Every row gives one point. The ring and each string are closed loops that go straight from each point to the next, and from the last back to the first. Before rounding, they use only three directions, however many columns there are. How many times does the string pass through the ring? Passing back the other way cancels.

Ring (9 x 4)
[[ 0.26  0.13 -0.05 -0.09]
 [ 0.12  0.22  0.00  0.01]
 [-0.08  0.20 -0.07  0.20]
 [-0.14  0.06 -0.21  0.34]
 [-0.08 -0.10 -0.30  0.42]
 [ 0.07 -0.26 -0.35  0.42]
 [ 0.30 -0.33 -0.35  0.24]
 [ 0.40 -0.23 -0.30  0.03]
 [ 0.40 -0.09 -0.22 -0.08]]
String (21 x 4)
[[ 0.60 -0.28 -0.12  0.01]
 [ 0.53 -0.16 -0.31 -0.21]
 [ 0.37 -0.05 -0.40 -0.24]
 [ 0.26 -0.02 -0.34 -0.11]
 [ 0.20 -0.04 -0.21  0.10]
 [ 0.36 -0.09 -0.01  0.12]
 [ 0.54 -0.12 -0.01 -0.04]
 [ 0.59 -0.15 -0.22 -0.22]
 [ 0.43 -0.15 -0.38 -0.17]
 [ 0.29 -0.13 -0.43 -0.07]
 [ 0.23 -0.11 -0.26  0.11]
 [ 0.35 -0.23 -0.11  0.25]
 [ 0.53 -0.48 -0.15  0.33]
 [ 0.42 -0.40 -0.13  0.36]
 [ 0.24 -0.18 -0.23  0.22]
 [ 0.19 -0.16 -0.38  0.12]
 [ 0.23 -0.23 -0.46  0.10]
 [ 0.41 -0.43 -0.49  0.13]
 [ 0.52 -0.45 -0.28  0.20]
 [ 0.49 -0.34 -0.16  0.19]
 [ 0.37 -0.20 -0.11  0.18]]
Times through: 1
String (9 x 4)
[[ 0.30 -0.07 -0.05  0.14]
 [ 0.20  0.03 -0.11  0.07]
 [ 0.13  0.22  0.21  0.16]
 [-0.13  0.27  0.13  0.32]
 [-0.21  0.09 -0.34  0.29]
 [-0.07 -0.09 -0.46  0.28]
 [ 0.09 -0.30 -0.50  0.33]
 [ 0.39 -0.49 -0.46  0.25]
 [ 0.59 -0.35 -0.16  0.09]]
Times through: 0

Ring (7 x 9)
[[ 0.27 -0.33 -0.27  0.04 -0.04 -0.29  0.27  0.18 -0.04]
 [ 0.08 -0.01 -0.38 -0.09  0.07 -0.38  0.15  0.11 -0.11]
 [-0.29  0.28 -0.32 -0.17  0.18 -0.32 -0.05 -0.08 -0.13]
 [-0.57  0.30 -0.12 -0.14  0.21 -0.17 -0.16 -0.25 -0.10]
 [-0.63 -0.05  0.21  0.01  0.12 -0.02 -0.05 -0.25 -0.06]
 [-0.33 -0.38  0.23  0.12  0.00 -0.02  0.13 -0.09 -0.02]
 [ 0.16 -0.53 -0.03  0.14 -0.09 -0.14  0.28  0.11  0.01]]
String (30 x 9)
[[ 0.61 -0.54 -0.36  0.15 -0.17 -0.07  0.17  0.07  0.21]
 [ 0.23 -0.33 -0.23  0.09 -0.07 -0.03  0.04 -0.07  0.15]
 [-0.07 -0.34  0.00  0.06  0.00 -0.22  0.26  0.10 -0.10]
 [-0.16 -0.52  0.21  0.11 -0.01 -0.29  0.46  0.24 -0.22]
 [-0.01 -0.71  0.24  0.20 -0.10 -0.16  0.45  0.20 -0.10]
 [ 0.44 -0.65 -0.12  0.24 -0.20  0.15  0.08 -0.09  0.30]
 [ 0.32 -0.45 -0.19  0.16 -0.14  0.11 -0.01 -0.14  0.27]
 [-0.22 -0.23  0.03  0.03  0.04 -0.18  0.16  0.01 -0.09]
 [-0.04 -0.32 -0.04  0.08 -0.02 -0.09  0.12 -0.03  0.02]
 [ 0.37 -0.47 -0.22  0.16 -0.15  0.10  0.00 -0.13  0.28]
 [ 0.46 -0.72 -0.09  0.24 -0.20  0.03  0.22  0.05  0.20]
 [ 0.10 -0.69  0.13  0.16 -0.09 -0.31  0.55  0.34 -0.18]
 [ 0.30 -0.65 -0.05  0.14 -0.11 -0.30  0.49  0.32 -0.10]
 [ 0.66 -0.61 -0.34  0.16 -0.18 -0.15  0.28  0.18  0.14]
 [ 0.59 -0.41 -0.43  0.12 -0.15 -0.04  0.06 -0.01  0.25]
 [ 0.47 -0.32 -0.44  0.01 -0.06 -0.39  0.32  0.27 -0.05]
 [-0.09 -0.03 -0.25 -0.13  0.13 -0.63  0.41  0.35 -0.37]
 [ 0.02  0.07 -0.40 -0.17  0.13 -0.62  0.32  0.31 -0.31]
 [ 0.26  0.00 -0.52 -0.08  0.03 -0.31  0.06  0.05  0.01]
 [ 0.27 -0.08 -0.46 -0.01 -0.02 -0.12 -0.06 -0.10  0.15]
 [ 0.30  0.01 -0.55 -0.05  0.00 -0.16 -0.08 -0.09  0.14]
 [-0.06  0.30 -0.52 -0.22  0.17 -0.48  0.05  0.07 -0.18]
 [-0.30  0.33 -0.36 -0.24  0.23 -0.58  0.15  0.14 -0.32]
 [-0.01  0.22 -0.49 -0.18  0.14 -0.44  0.06  0.07 -0.14]
 [ 0.09  0.19 -0.55 -0.18  0.12 -0.47  0.09  0.11 -0.14]
 [-0.22  0.18 -0.31 -0.20  0.19 -0.61  0.27  0.24 -0.35]
 [-0.27 -0.01 -0.12 -0.09  0.12 -0.39  0.20  0.10 -0.23]
 [-0.03 -0.13 -0.19  0.00  0.03 -0.18  0.07 -0.03 -0.01]
 [ 0.45 -0.30 -0.42  0.08 -0.10 -0.05  0.01 -0.05  0.21]
 [ 0.48 -0.44 -0.34  0.07 -0.10 -0.29  0.31  0.23  0.01]]
Times through: 0
String (24 x 9)
[[-0.10 -0.28 -0.04 -0.02  0.06 -0.51  0.48  0.35 -0.33]
 [ 0.33 -0.53 -0.16  0.09 -0.09 -0.34  0.44  0.31 -0.10]
 [ 0.69 -0.68 -0.30  0.19 -0.21 -0.10  0.28  0.16  0.18]
 [ 0.31 -0.62 -0.07  0.13 -0.10 -0.32  0.49  0.33 -0.11]
 [-0.07 -0.42  0.05  0.04  0.02 -0.45  0.52  0.35 -0.30]
 [ 0.00 -0.41 -0.01  0.03  0.01 -0.48  0.53  0.38 -0.30]
 [ 0.44 -0.51 -0.27  0.07 -0.09 -0.42  0.48  0.38 -0.12]
 [ 0.65 -0.39 -0.50  0.10 -0.15 -0.07  0.06  0.01  0.25]
 [ 0.33 -0.22 -0.39  0.03 -0.05 -0.13  0.04 -0.02  0.13]
 [ 0.11 -0.12 -0.30 -0.01  0.01 -0.16  0.03 -0.05  0.05]
 [ 0.38 -0.13 -0.50  0.02 -0.06 -0.02 -0.12 -0.16  0.25]
 [-0.01  0.24 -0.50 -0.16  0.12 -0.31 -0.07 -0.06 -0.04]
 [-0.62  0.55 -0.29 -0.31  0.32 -0.55  0.02  0.01 -0.37]
 [-0.73  0.45 -0.13 -0.26  0.31 -0.48  0.04 -0.02 -0.37]
 [-0.26  0.06 -0.17 -0.07  0.11 -0.19 -0.01 -0.10 -0.06]
 [-0.09  0.04 -0.28 -0.05  0.06 -0.09 -0.12 -0.19  0.07]
 [-0.15  0.27 -0.41 -0.13  0.13 -0.13 -0.23 -0.25  0.07]
 [-0.67  0.61 -0.31 -0.31  0.33 -0.47 -0.09 -0.10 -0.30]
 [-0.82  0.63 -0.22 -0.36  0.39 -0.66  0.08  0.06 -0.50]
 [-0.52  0.47 -0.31 -0.30  0.30 -0.63  0.13  0.12 -0.41]
 [ 0.04  0.21 -0.52 -0.18  0.13 -0.46  0.08  0.09 -0.14]
 [ 0.42 -0.11 -0.55 -0.02 -0.04 -0.20  0.02  0.00  0.12]
 [ 0.11 -0.18 -0.26  0.03 -0.02 -0.10  0.01 -0.08  0.09]
 [-0.23 -0.11 -0.06 -0.05  0.09 -0.37  0.25  0.13 -0.22]]
Times through: 0
